Rows are points. Any point is a mix of the corners, with weights that add up to 1. It lies inside the corners' shape when no weight is negative. Is each point inside? If not, which corners have a negative weight?
(in the rows, 128 means zero)

Corners:
(1): [123 188]
(2): [40 86]
(3): [171 159]
Points:
[119 139] => inside
[129 126] => outside (1)
[125 182] => inside
[157 131] => outside (1)

Corners:
(1): [161 139 154  52 132 114 107 106]
(2): [153 170 130 131 112 203 143 111]
(3): [136  44 141 164 167  99 163 152]
(4): [130  68 131  37  66 238 142 107]
(5): [146 181 119 141 109  86 143 165]
(6): [177 152  98  88 134 108 110 145]
(7): [ 81 118  87 190 149 120 161 133]
(8): [178 150 118 133 129  86 146 111]
(9): [164 176 118  84 139 109 163 131]
Points:
[130  65 137  80 129 173 126 122] => outside (5, 8, 9)
[122  96 129 145 145 108 167 136] => outside (2, 6)
[150 121 118 123 136 115 143 137] => inside
[149 249 132 177 130 152 155 109] => outside (3, 4, 6)
[125 138 112 147 130 150 150 125] => inside
[151 144 132  93 128 122 132 123] => inside
[154 128 120  99 131 142 142 112] => outside (5)
[139 145 117 120 116 123 147 140] => inside
[144  74 131  88 134 133 144 124] => outside (2, 5)

Corners:
(1): [182 177 166 170  79 131  72  91  90 136 156 106 120 134]
(2): [128 160 100  74 136  17 118 129 109 148 138 117 150 170]
(3): [ 70 167 162 192 112  89 109 136  81 172 113 164 129 147]
(4): [145 185 105 155 132 137  90  77  68 160 155 178 109 200]
(5): [131 172 157 122 146 205 224 175 186 131 119 193 102  44]
(6): [144 157 117 160 197 200 137 211 173 139 107 130 182  62]
(7): [ 99 151 106 134  98 230 180 214 197 116  82 120 136  96]
(8): [132 151 115 156 142  62 205  85  77 105 151  91 184 174]
(9): [150 103 156 151 122 110 127 137 106 195 192 168 166 180]
(10): [ 92 146 138  96 157  69 110 118 105  68 190 113 124 201]
(11): [160  73 110 136 166  58 140  81 149 119 128 131 107 199]
(12): [ 89  92 103  97 155 117 122  79 101 161 144  85 142 140]
(13): [131 175 198 100 165 222 210 183 195 123  63 119 148 112]
(14): [ 98 205 138 188  98 126 106  95 176 198 179 140 117 168]
(15): [105 154 139 106 145 220 127 136 196 102  79 153 196  72]
Points:
[130 169 159 138 100 152 132 146 159 137 135 174  99 150] => outside (6, 8, 12)
[113 151 135 130 136 152 123 134 145 147 126 140 137 130] => outside (8)
[133 152 127 140 139 102 136 113 108 140 150 130 129 172] => outside (15)
[137 156 136 146 138 137 140 145 128 131 125 146 143 136] => outside (12, 14)
